Each row is a point. Two turns around zero, p and q, are shown by what they do to some points. Write where each new point lands after one turn and then the other. Backwards means that the second turn is done in reverse. Each puzzle has new turns, and all numbers are rounded.
In the rows, 128 means zero.

Turn p:
[ 90 118 141] => [ 97 120 102]
[155 166 126] => [140 162 157]
[128 169 119] => [130 170 132]
[148 107 135] => [136 104 143]
[102 110 134] => [111 112 106]
[144  97 113] => [153 100 126]
Turn q:
[121  73 109] => [ 86  98 101]
[102 127 133] => [112 149 125]
[112 142 116] => [134 147 114]
[155 140 134] => [150 115 143]
[163 129 158] => [139 106 167]
[115 158 118] => [148 154 119]
Where do these land?
q, then p: [105 125 114] => [137 148 111]
q, then p: [111  94 138] => [107 128  95]
p, then q backwards: [116 154 131] => [100 133 133]
q, then p backwards: [180 139 128] => [166  93 115]

Turn p:
[149 169 130 117 119 107] => [125 160 113 110 108 101]
[110 107 176 128 145 130] => [140 124 153 159 164 110]
[114 112 135 140  95 166] => [129 109 167 147 104 147]
[159 136  98 106 132 119] => [127 131 109  82 122 128]
[139 127 108 109 111  83] => [123 110  92 107 114  98]
[130 121 147 160 173 155] => [152 152 140 149 165 161]
[118 137 106 105 149 115] => [100 130 108 110 145 126]
[104 115 124 159 101 148] => [127 109 140 162 103 152]
Turn q:
[145 105 131 136 114 146] => [150 110 127 127 110 145]
[137  94 114 144  95  88] => [135 141 123 156  71 119]
[ 96 129  97  86 142 140] => [112 146  97  80 138 117]
[120 153 131  79 138 128] => [131 158 134  94 157 112]
[102 151 163 156 142 163] => [ 96  94 157 124 158 155]
[153 112 130 137 138 104] => [146 121 127 153 118 104]
[143 152 131 158 126 126] => [126 127 133 163 143 144]
Where do these land?
p, then q: [150 152 171  99 107 116] => [131 169 163 152 127  99]
q, then p backwards: [102 108 162 153 172 119] => [ 91 100 137  85 100 119]
q, then p backwards: [142  91 132 105 156 117] => [154 114 144 111 105  95]
q, then p backwards: [136 147 107 131 138 154] => [127 116 111 138 160 120]
q, then p: [100 162 100 101 130 156] => [ 77 146 133 104 151 143]
q, then p backwards: [116 143 135 155 137 102] => [ 88 137 143 125 124 128]
q, then p: [148 126 126 122 125 132] => [142 134 126 114 125 131]
p, then q: [ 95 103 116 143  93 126] => [121 102 126 132  81 146]
p, then q backwards: [162 122 103 143  94 129] => [136  82 120 121 102 144]

Turn p:
[143 151 112 136 169 132 125 125 120] => [147 148 120 116 139 120 128 162 105]
[109 105 140 161 108 164 118 173 122] => [122  87 153 149  88 153 100 140 122]
[ 89 120 143 118 135 113 131 114 103] => [ 86 114 120 121 157 134 124 124 121]
[128 118 146  93 119 113  90 107 150] => [131 122 140 114 155  97 113  99 162]
[107 143 103 124 146 119 154 132 166] => [121 143 113 118 125 135 155 164 162]
[116 114 141 139 131 141 150  79 122] => [128 124 126 152 172 157 144 119 123]
[173 114 130  99 147 107 119 137 169] => [166 120 128 108 123  78 155 123 150]
[140 146 140 110  99 130 131 146 123] => [123 141 148 113 102 129 129 102 126]
[146 129  76 117 141 149 137 128  68] => [149 139  77 102 120 156 109 126  80]
[129 140 148 183  86 111 126 139 136] => [107 143 155 186  98 120 123 123 127]
Turn q:
[155 130 114  92 147 138 125 131 135] => [131 128 124 119 165 144  98 130 139]
[158 134 121 126 167 102 117 126 152] => [139 102 134 136 175 111 127 123 149]
[128 121 145 144 115 169 136 105 174] => [109 129 157 117 110 156 150 149 170]
[ 89 168 120 118 142  85 116 138 100] => [113 131  96 157 126  86 114  84 110]
[134 177 148 149 110 123 114 122 136] => [134 151 151 150 109  97 127 116 158]
[117  97 122 113 131 141 138 110 102] => [125 125 121 117 126 166 132 117  98]
[154 158 107 176  94 124 147 105 119] => [177 153 126 169 103 131 153 135 150]
[124 111 128 138 150 117  97 135 137] => [118  93 144 135 139 114 125 133 117]
[123 119 115 106  95 158 108 185 104] => [120 148 118 116 106 125  74 169  95]
[124  90 132 119 114  99 174  80 134] => [153 108 104  92 117 160 173  98 135]
[108 117 170 127 128 126 141 122 116] => [113 139 140 100 117 122 151 108 111]
[123 114 113 129 143 154 124 178 126] => [104 131 120 129 143 123 112 175 104]
Where do these land?
q, then p: [126 125 104 135 140 146 145 140 102] => [129 138 121 124 113 145 114 152 100]
p, then q: [130 148 112 110  99 121 137 138 140] => [126 139 120 128 107 134 118 118 165]
p, then q: [ 79 103 147 109 117 135 149 112 161] => [ 80 107 129 104 135 152 159 147 149]
q, then p: [121 161 125 145 124 123 103 125 113] => [116 144 137 167 132 114 120 127 122]
p, then q: [142 129 102  92 130 162 128 130 109] => [141 138 134 122 143 164  86 123 134]
p, then q: [159 173 115 137 148 134 119 165 156] => [156 161 123 104 122  80  99 134 144]
p, then q: [133 157 157 133 164 104 145  83 134] => [109 154 109 137 175 100 160 109 120]
p, then q backwards: [140 100 113 138 160  81 118 103 154] => [136 154 105 149 150  85 147 160 149]
p, then q backwards: [108 109 160 169 106 145 112  97 104] => [128 138 100 126 170 145  82 107 107]
p, then q: [110 110 135 117 125 105 112 135 123] => [118  93 118 126 119 128 130 116 122]
p, then q backwards: [161  83 152 123  81 102 141 148 140] => [ 91 143 140 153 118  78 109  84 132]
q, then p: [127 138 114 127 142 178 127 160 100] => [106 139 148 116 113 135  91 164 101]
